Each row of a before or after table is a point. One or more steps were done to the points. Then noise was added and the rows were shuffled. The steps act on columns, c1 being the first. Name the steps. A step turns or swaps two columns, mirrors them in a line or flattens them onto one, adds a multiple of one to another, or multiplies or shifts one. Angles are multiples of 10 degrees, from the lower column toward the higher: turns from -170 to 170, lines from 10 to 170 but not 90. Use the fewest steps. Two steps may share a column if one is a turn and the other turns, adds or multiplies; they go together, in the order done. Otherwise the lowest column goes first.

Before:
[[-0.44  0.31 -0.20]
 [-0.02  0.02  1.42]
 [-0.23 -0.03 -0.35]
 [-0.50 -0.11 -0.42]
 [ 0.20  0.10 -0.40]
 [ 0.20 -0.12 -0.01]
 [ 0.20  0.86  0.37]
 [-0.10  0.01 -0.32]
 [ 0.06  0.66 -0.05]]
After (9 x 3):
[[ 0.05  0.23 -0.04]
 [ 0.14 -0.47 -0.43]
 [-0.19 -0.55 -0.18]
 [-0.65 -0.21 -0.05]
 [-0.02 -0.24 -0.31]
 [-0.03 -0.11 -0.30]
 [ 0.39  0.16  1.44]
 [-0.28  0.10 -0.40]
 [-0.75 -0.04  0.39]]
Steps: add -0.3 times c3 to c2; turn c1 and c2 by 110 degrees

Before:
[[-0.51  0.09  0.04  0.26  0.43 -0.11 -0.18  0.08]
 [ 0.69 -0.22  0.08  0.27  0.11 -0.66 -0.59  0.64]
 [-0.02  0.48  0.08 -0.10  0.06  0.26  0.46  0.84]
 [-0.41 -0.19 -0.47  0.21 -0.07 -0.51 -0.22  0.62]
 [ 0.67  0.24  0.24  0.07 -0.24 -0.38  0.15 -0.44]
 [ 0.00 -0.82  0.38 -0.45  0.74  0.44  0.02 -0.23]
 [ 0.75 -0.44 -0.45 -0.23  0.72  0.46 -0.07 -0.48]
 [ 0.09  0.43  0.49  0.54 -0.65  0.36  0.30 -0.38]
 [ 0.78 -0.18  0.25  0.54  0.13 -0.38  0.36  0.41]]
After (9 x 8):
[[ 0.79  0.23  0.28  0.75  0.15  0.33  0.49  0.16]
 [ 0.02  0.89  0.37 -0.06  0.79  0.34 -0.10 -0.16]
 [ 0.02 -0.12  0.06 -0.01  0.06 -0.54  0.85  0.43]
 [ 0.69 -0.11  0.24  0.33 -0.21  0.11 -0.08 -0.47]
 [-0.52 -0.42  0.01  0.26  0.47 -0.01 -0.16  0.21]
 [-0.45 -0.47 -0.47 -0.22 -0.07  0.45  0.12  0.62]
 [ 0.73  0.00  0.04  0.35  0.08  0.59 -0.19  0.83]
 [ 0.74  1.01 -0.41 -0.68  0.68  0.02 -0.28 -0.42]
 [ 0.07  0.09  0.46  1.09 -0.66 -0.59  0.07 -0.46]]
Steps: turn c2 and c6 by -130 degrees; add 0.5 times c1 to c2; add 1 times c3 to c4; turn c7 and c8 by -30 degrees

Before (13 x 11):
[[-0.16  0.34 -0.25  0.48  0.00  0.12 -0.32  0.30 -0.39  0.33 -0.12]
 [ 0.44 -0.40  0.11  0.30  0.05  0.05 -0.15  0.39  0.49  0.68  0.54]
 [ 0.04  0.20 -0.01  0.45 -0.37 -1.08 -0.26  0.09  0.74  0.50  0.54]
 [-0.26 -0.44  0.16  0.12 -0.10  0.15 -0.05  0.15 -0.36  0.34  0.55]
 [ 0.14 -0.40  1.83  1.05  0.72  0.31 -0.34  0.03  0.50  0.59  0.47]
 [-0.03  0.03 -0.24 -0.04  1.07  0.16  0.09 -0.37  0.03  0.56  0.65]
 [ 0.25  0.47  0.06  0.56 -0.03  0.46 -0.06  0.30 -0.22 -0.18  0.53]
 [ 0.22 -0.17 -0.21  0.36 -0.22  0.42 -0.35  0.27 -0.07  0.32  0.62]
 [ 0.10 -0.41 -0.25 -0.07 -0.21  0.34 -0.05 -1.78  0.31 -0.12 -0.61]
 [ 0.13 -0.14  0.15  0.42 -0.18  0.38 -0.02  0.30  0.25 -0.69 -0.57]
 [-0.23  0.33 -0.02  0.21 -0.24  0.34  0.21  0.08  0.03  0.56  0.31]
 [-0.62  1.08  0.07 -0.25 -0.29 -0.10 -0.73  0.26 -0.10  0.40  0.35]
 [ 0.55  0.01 -0.13 -0.06 -0.28  0.04  0.07  0.23 -0.36  0.31  0.25]]
After:
[[ 0.43 -0.21  0.30 -0.45 -0.10  0.04 -0.20  0.11 -0.22 -0.33  0.57]
 [ 0.39 -0.45  0.34  0.02 -0.41  0.32 -0.27  0.34 -0.04  0.13 -0.12]
 [ 0.45 -0.36  0.16 -0.15  0.50 -0.27  0.14  0.21  0.04 -0.68  0.53]
 [ 0.63 -0.04  0.08 -0.43 -0.28  0.11  0.08  0.14  0.02  0.52  0.54]
 [-0.04  0.30  0.11 -0.38  0.32 -0.01 -0.29 -1.62 -0.17 -0.31 -0.64]
 [-0.44 -0.88  0.70  0.31 -0.12  0.41  0.10  0.22 -0.26  0.74  0.33]
 [ 1.04 -0.35  0.31 -0.22  0.49  0.28  1.80 -0.14  0.73 -0.62  0.51]
 [ 0.13 -0.27 -0.06 -0.25 -0.33 -0.51 -0.11  0.20 -0.28 -0.14  0.27]
 [ 0.44 -0.53  0.28  1.06  0.75 -0.30 -0.03 -0.03 -0.39 -0.07  0.52]
 [-0.04 -0.52 -0.08 -0.17  0.08  0.09 -0.23 -0.55  1.14 -0.29  0.65]
 [ 0.46  0.69  0.01 -0.34  0.23  0.18  0.17  0.51 -0.19  0.17 -0.59]
 [ 0.04 -0.11  0.09 -0.06 -0.35  0.32  0.18  0.02 -0.09 -0.59  0.54]
 [ 0.12 -0.66 -0.23 -0.18  0.03  0.37 -0.02 -0.06 -0.19  0.01  0.31]]
Steps: turn c1 and c4 by -70 degrees; turn c4 and c6 by 70 degrees; turn c2 and c10 by 120 degrees; turn c3 and c7 by 90 degrees; swap c5 and c9; add -0.3 times c11 to c8

Before, 8 rows:
[[-0.04  0.04  0.20 -0.45 -0.36  0.40  0.34 -0.50 -0.77 -0.02  0.33 -0.17
  -0.24  0.94 -0.33 -0.29  0.28 -0.38]
 [-0.42  0.06  0.42  0.00  0.25  0.61 -0.28  0.08 -0.50  0.65 -0.84 -0.39
  -0.08 -0.01  0.01  0.15  0.07  0.67]
 [ 0.20 -1.12 -0.11  0.13  0.02 -0.07 -0.41 -0.25  0.10  0.48 -0.05 -0.70
  -0.07 -0.04 -0.59  0.35 -0.34 -0.45]
 [-0.04 -0.39  0.37  0.61  0.30  0.33 -0.01  0.15  0.78  0.08 -0.16 -0.37
   0.39 -0.24 -0.18 -0.42  0.00 -0.33]
 [ 0.29 -0.19 -0.92  0.11 -0.09 -0.14 -0.15 -0.03  0.37 -0.61 -0.57 -0.50
   0.05  0.49  0.61  0.18 -0.13  0.35]
 [ 0.09  0.24 -0.45  0.31  0.27  0.47  0.13  0.57  0.68  0.10 -0.10 -0.08
   1.08  0.95  0.41  0.88  0.35  0.03]
 [-0.46  0.08  0.22 -0.48  0.44 -0.06  0.16  0.65  0.24 -0.42 -0.63 -1.00
   0.51 -0.11  0.03 -0.27  0.01  0.38]
 [-1.19  0.18 -0.35  0.57 -0.34  1.16  0.58  0.22 -0.29  0.28  0.00  0.20
   0.57  0.25 -0.66 -0.21  0.66 -0.46]]
After:
[[ 0.21 -1.12 -0.13  0.28  0.04 -0.05  0.41 -0.36 -0.52 -0.16  0.31 -0.70
  -0.14  0.01 -0.63 -0.26 -0.38 -0.42]
 [ 0.25 -0.22 -0.90 -0.01 -0.09 -0.07  0.18 -0.22  0.33  0.65  0.58 -0.48
   0.06  0.50  0.63  0.26 -0.19  0.39]
 [-0.07 -0.43  0.32 -0.76  0.35  0.27  0.45  0.09 -0.46  0.63 -0.15 -0.35
   0.34 -0.27 -0.15  0.40 -0.02 -0.38]
 [-0.43  0.08  0.42  0.22  0.36  0.66  0.20  0.28 -0.30 -0.72  0.77 -0.40
  -0.05  0.00  0.01  0.46  0.07  0.66]
 [-1.19  0.14 -0.38 -1.23 -0.33  1.09 -0.08  0.82 -0.08 -0.37 -0.10  0.21
   0.66  0.31 -0.66  0.10  0.61 -0.46]
 [-0.08  0.04  0.13  0.15 -0.34  0.38 -0.53 -0.48  0.43 -0.63 -0.50 -0.18
  -0.18  0.98 -0.32 -0.03  0.31 -0.32]
 [ 0.12  0.27 -0.48 -0.55  0.22  0.44  0.10  0.54 -0.36  0.51  0.59 -0.06
   1.07  0.95  0.41 -0.63  0.45  0.08]
 [-0.51  0.10  0.22  0.40  0.41 -0.06 -0.38  0.88  0.25  0.36  0.27 -1.03
   0.47 -0.09 -0.01  0.69  0.03  0.33]]
Steps: add -0.5 times c1 to c8; turn c4 and c7 by 140 degrees; multiply c4 by 1.6; turn c9 and c10 by 120 degrees; turn c11 and c16 by -140 degrees

Before:
[[ 0.11  0.00 -0.33  0.55 -0.49 -0.07  0.66  0.60 -0.45  0.23  0.71  0.55
   0.03 -0.47 -0.35  0.04 -0.51 -0.03  0.42  0.37 -0.57 -0.42  0.39  0.42
  -0.37 -0.19 -0.52  0.78  0.08 -0.38 -0.11  0.26]
 [ 0.14  0.81 -0.59  0.30  0.03  0.54  0.40  0.39 -0.44 -0.09  0.82  0.51
  -0.19 -0.44 -0.01  0.03  0.41 -0.30  0.35  0.02  0.00 -0.03  0.51  0.31
  -0.14 -0.48  0.61  0.07  0.39 -0.39  0.02  0.16]
 [ 0.06 -0.18  0.13 -0.75  0.03 -0.60 -0.22 -0.62  0.53 -0.73  0.24 -0.55
   0.42 -0.04  0.14 -0.26  0.38 -0.11 -0.39  0.25  0.26 -0.02 -1.05 -0.63
   0.23  0.30  0.12 -0.23  0.36  0.44 -0.63  0.01]
 [ 0.35 -0.86  0.54 -0.49  0.11 -0.14 -0.45 -0.31 -0.07 -0.17  0.71 -0.31
   0.25 -0.25  0.11  0.06  0.19 -0.09 -0.73 -0.64  0.28  0.77 -0.42 -0.15
   0.14  0.13  0.15 -0.03  0.32  0.70  0.58 -0.34]
 [-0.18 -0.12  0.39 -0.65 -0.19 -0.13  0.02 -0.39 -0.06 -0.34  0.89 -0.11
  -0.34  0.66 -0.10 -0.01  0.29 -0.36 -0.14 -0.06  0.01  0.40 -0.52 -0.07
   0.36  0.52  0.28 -0.34  0.39  0.88 -0.31 -0.09]
 [ 0.33 -0.36  0.14 -0.26  0.64 -0.12 -0.43 -0.59 -0.36  0.34  0.60 -0.17
   0.10 -0.42 -0.40  0.54 -0.04  0.34  0.38 -0.98 -0.84  0.76 -0.74 -0.06
  -0.09  0.49 -0.21  0.41 -0.39  0.25  0.63 -0.84]
 [ 0.08  0.40 -0.38  0.23 -0.34  0.52  0.45  0.42 -0.78  0.02  0.59  0.81
  -0.54 -0.53 -0.28  0.62  0.00  0.29  0.10  0.24 -0.14 -0.80  0.14  0.34
  -0.60 -0.22 -0.04  0.84 -0.65 -0.16  0.56 -0.24]
 [-0.29 -0.19 -0.35  0.06  0.17  0.39 -0.44 -0.27 -0.57  0.64  0.53  0.07
  -0.22 -0.58 -0.91 -0.06 -0.95 -0.02 -0.10 -0.03 -0.43 -0.31 -0.11  0.26
  -0.44  0.01 -0.91  0.25 -0.94 -0.65  0.37 -0.18]
 [ 0.28  0.41 -0.32 -0.48 -0.70 -0.63  0.01  0.04 -0.07 -0.35  0.07 -0.33
   0.02  0.36  0.41 -0.25 -0.51 -0.32 -0.69 -0.11 -0.45 -0.40 -0.51 -0.21
   0.29  0.58 -0.09 -0.47 -0.31 -0.08  0.25  0.19]
 [ 0.37  0.40 -0.22  0.22 -0.72  0.83  0.71  0.58 -0.81  0.26  0.29  0.47
  -0.51 -0.72  0.10  0.10  0.05  0.33  0.70 -0.12  0.11 -0.26  0.18  0.59
  -0.58 -0.30 -0.23 -0.09 -0.03 -0.23 -0.21  0.02]
 [ 0.53  0.31  0.79 -0.62 -0.29 -0.95 -0.38 -0.39  0.40 -0.38  0.67  0.01
   0.10  0.18  0.19 -0.24  0.31 -0.56 -0.20  0.40  0.18  0.11 -0.54 -0.50
   0.41  0.20 -0.41 -0.65 -0.06  0.22 -0.01 -0.02]
 [ 0.11  0.61  0.21 -0.10 -0.52 -0.10 -0.33 -0.41  0.38 -0.02  0.08 -0.15
   0.73  0.50  0.21  0.07 -0.27 -0.50 -0.57  0.09  0.05  0.01 -0.53 -0.57
   0.10  0.53 -0.50 -0.10 -0.36  0.51 -0.17  0.46]]
After (12 x 32):
[[ 0.09 -0.08 -0.32  0.52 -1.12 -0.58  0.76 -0.24 -0.46  0.17  0.68  0.55
   0.11 -0.46 -0.54  0.10 -1.54 -0.01  0.65  0.25 -0.40 -0.39  0.42  0.43
  -0.32 -0.20 -0.34  0.75  0.07 -0.42 -0.08  0.30]
 [ 0.56  0.31  0.76 -0.68  0.17 -0.11 -0.41  1.03  0.39 -0.39  0.64  0.06
   0.09  0.22  0.13 -0.21  0.91 -0.55 -0.68  0.39  0.23  0.15 -0.57 -0.50
   0.34  0.27 -0.60 -0.64 -0.04  0.21  0.00 -0.03]
 [-0.15 -0.14  0.39 -0.67  0.15  0.33 -0.07  0.30 -0.10 -0.33  0.86 -0.17
  -0.33  0.66  0.07  0.02  0.92 -0.34 -0.43 -0.07 -0.10  0.41 -0.51 -0.11
   0.39  0.45 -0.20 -0.42  0.33  0.88 -0.29 -0.09]
 [ 0.31 -0.36  0.14 -0.33 -0.17  0.41 -0.43  0.37 -0.37  0.31  0.58 -0.23
   0.11 -0.44 -0.76  0.54 -0.14  0.38  1.35 -0.94 -0.55  0.80 -0.77 -0.05
  -0.08  0.47 -0.69  0.42 -0.40  0.30  0.64 -0.82]
 [-0.34 -0.16 -0.37  0.03  0.30  0.45 -0.44 -0.15 -0.53  0.67  0.52  0.10
  -0.24 -0.62 -0.27 -0.13 -2.81 -0.02 -0.15 -0.08 -0.99 -0.38 -0.08  0.25
  -0.43  0.00 -0.95  0.29 -0.93 -0.64  0.33 -0.19]
 [ 0.07  0.46 -0.40  0.24 -0.44 -0.09  0.49 -0.63 -0.79  0.00  0.60  0.88
  -0.48 -0.57 -0.10  0.65  0.02  0.30  0.05  0.25 -0.32 -0.80  0.10  0.26
  -0.58 -0.16  0.14  0.89 -0.76 -0.16  0.60 -0.24]
 [ 0.38  0.29 -0.18  0.26 -1.93 -0.04  0.72 -0.92 -0.84  0.27  0.27  0.46
  -0.53 -0.67  0.04  0.06  0.12  0.35  1.16 -0.10  0.12 -0.25  0.18  0.55
  -0.60 -0.26  0.10 -0.10 -0.03 -0.22 -0.16  0.05]
 [ 0.38 -0.87  0.54 -0.51  1.57  0.25 -0.39  0.27 -0.09 -0.23  0.69 -0.32
   0.29 -0.20  0.26  0.08  0.59 -0.15 -1.61 -0.58  0.17  0.76 -0.38 -0.11
   0.11  0.06  0.05  0.00  0.30  0.72  0.56 -0.41]
 [ 0.17  0.81 -0.58  0.21 -0.64 -0.08  0.33 -0.68 -0.48 -0.07  0.88  0.47
  -0.12 -0.48  0.04 -0.03  1.24 -0.26  0.81  0.03  0.03 -0.02  0.46  0.26
  -0.16 -0.45  1.09  0.09  0.39 -0.47  0.05  0.17]
 [ 0.13  0.60  0.15 -0.08  0.65  0.30 -0.32  0.22  0.37 -0.03  0.06 -0.12
   0.71  0.56  0.06  0.07 -0.79 -0.51 -1.57  0.10  0.20  0.03 -0.51 -0.62
   0.09  0.53 -1.01 -0.12 -0.36  0.48 -0.13  0.47]
 [ 0.26  0.41 -0.26 -0.50  0.76 -0.35 -0.02  0.49 -0.12 -0.37  0.09 -0.32
   0.02  0.30 -0.59 -0.23 -1.55 -0.28 -2.06 -0.08  0.32 -0.38 -0.50 -0.10
   0.33  0.59 -0.67 -0.46 -0.26 -0.05  0.21  0.21]
 [ 0.07 -0.20  0.08 -0.72  0.79  0.31 -0.29  0.81  0.60 -0.75  0.25 -0.69
   0.41  0.00  0.16 -0.22  1.15 -0.04 -0.86  0.17  0.20 -0.03 -1.12 -0.65
   0.28  0.32 -0.17 -0.22  0.33  0.45 -0.71  0.01]]
Steps: multiply c19 by 3; turn c5 and c19 by 40 degrees; mirror c6 and c8 in the line at 150 degrees; mirror c15 and c21 in the line at 50 degrees; multiply c17 by 3; add -1 times c26 to c27
